Every row gives one point. Each table stands for the endless flat space through its points: a line for two points, a plane for three, and so on. The two share one point or none. Which?

First (2 x 4):
[[19.3 -5.3 -9.0 23.8]
 [23.4 -1.0 -6.6 26.9]]
Second:
[[ 21.6  -6.7 -19.5  12.2]
 [  0.6 -21.1  -8.1  23.0]]
They share: [ 11.1 -13.9 -13.8  17.6]

First, 2 rows:
[[ 18.0 -19.5 -16.4  27.5  -0.6 -16.6  -7.2 -14.5]
 [ 18.0 -14.7 -18.2  14.3   2.1  -3.4  -3.3 -13.9]]
Second (2 x 8):
[[  5.4 -29.2 -29.0   8.5   3.0  -9.3  -9.1  -0.3]
 [ 13.8 -20.6 -21.4  15.3   1.8  -8.3  -6.1  -9.5]]
They share: [ 18.0 -16.3 -17.6  18.7   1.2  -7.8  -4.6 -14.1]

First (3 x 12):
[[ 12.9  -8.1 -15.4  16.8 -11.3  -7.3  -9.5  23.7   3.9   2.6  -3.7  16.1]
 [ 20.1 -12.5 -17.4  23.8  16.7 -27.7   3.7   7.3  -8.3  23.2   7.9  21.7]
 [  8.7 -18.7  -6.8  10.4  14.7 -21.7  -3.5   5.9  -3.1  14.4  10.5  20.1]]
Second, 4 rows:
[[  6.3 -11.6 -14.0  14.8  -6.2 -16.8  -3.1  17.7   8.0  12.8  -5.5  21.8]
 [ 12.2  -6.8 -15.2  16.6   2.7 -15.6 -11.3  22.7   0.3   6.4   3.8  20.6]
 [  8.1  -3.2   3.8  24.6 -11.6 -11.0  -7.5   9.9   9.4   4.4  -9.7  25.6]
 [  8.9  -3.4 -25.9  11.1  15.4 -23.5 -19.1  36.0  -1.2   7.4  12.3  24.5]]
They share: [ 13.4 -10.6 -14.3  16.9  -2.3 -13.1  -6.3  18.0   0.7   8.0   0.6  17.7]

First:
[[  3.6   4.3 -18.5  -9.0 -11.3   4.8  -6.3   5.8  -0.9  19.0 -11.1 -15.6
  -21.7  -6.8  15.2 -15.0  -9.0 -13.5   2.8  13.7]
 [ 13.6   0.7 -17.9 -17.8 -15.7  12.2  -4.7   8.8   1.1  18.4  -7.7  -9.8
  -12.7  -4.6  12.8 -12.4 -14.8 -17.5   4.4  14.7]]
Second, 2 rows:
[[ 13.6  -4.0 -13.2 -17.5 -16.6   9.4   0.0   4.9  -0.2  22.7  -8.4 -19.0
  -21.5  -4.2  17.0 -20.8 -16.1 -14.6   4.4   9.3]
 [ -1.2  15.2 -24.4 -17.5  -8.6  11.8 -13.2   2.9 -11.4  21.1 -18.4  -1.8
  -15.5 -22.6  -3.0  -0.8   2.7 -28.2  -3.2  25.3]]
They share: no point

First, 5 rows:
[[ -5.0 -17.1 -29.6 -25.0   7.8  11.3  12.3  17.1  -1.3  -9.1   0.5   7.3
   16.6  15.5   8.1  -4.4  31.3  21.4  -0.9 -27.7   2.9  -4.4  -2.3 -25.9]
 [ 42.9  25.1  -7.5 -30.3  23.7  -7.5  19.9  17.5   5.1 -43.2 -25.2  -4.3
    8.8  23.2  -9.2   3.3  18.8  22.2  -5.7 -10.4   3.2  14.0 -24.0 -19.8]
 [ -3.1 -30.4 -29.3 -19.1   2.8   6.2  10.2  23.8  -1.2  -1.2  -3.1  18.1
   17.1  13.7  21.1  11.3  15.4  13.2  -5.0 -23.7   4.4 -18.6  -1.5 -24.4]
 [ 29.2   7.9 -11.8 -27.9  25.1  11.2  13.8  27.4   0.2 -27.1  -8.1 -21.5
   16.1  39.0  -4.1  -8.4  28.6  23.3 -15.4 -31.0  20.7  -4.2 -26.4 -42.2]
 [ 25.8  -4.1 -26.0 -33.7  -0.3 -25.2   5.4  33.4   4.6 -28.1 -48.7  28.9
   13.7   6.0  12.9  24.6  -6.8   6.5  -7.0  12.0  -7.5  -9.8  -6.2  -6.8]]
Second, 3 rows:
[[ 20.0  -6.6 -16.8 -10.8  13.1  -4.0  17.3  15.9   1.8 -16.6  -5.7   9.5
   14.0  13.3  17.8  18.3  10.8  16.0  -0.6 -19.0   0.4  -8.8 -17.0 -13.5]
 [ 23.9  -8.6  -3.4 -14.6   5.8   2.2  27.4  17.6  11.9 -23.1 -12.1  16.6
    2.5   5.9   5.6  19.6   8.8  19.2   6.6 -24.0   6.4 -11.7 -23.3 -12.3]
 [ 23.3 -13.3  -3.8 -20.2   4.2   4.2  25.2  21.7   8.8 -17.9  -8.9  18.6
    1.5  11.4   6.6  17.0   8.0  21.5   2.7 -17.6   7.0  -5.9 -16.7 -18.3]]
They share: no point
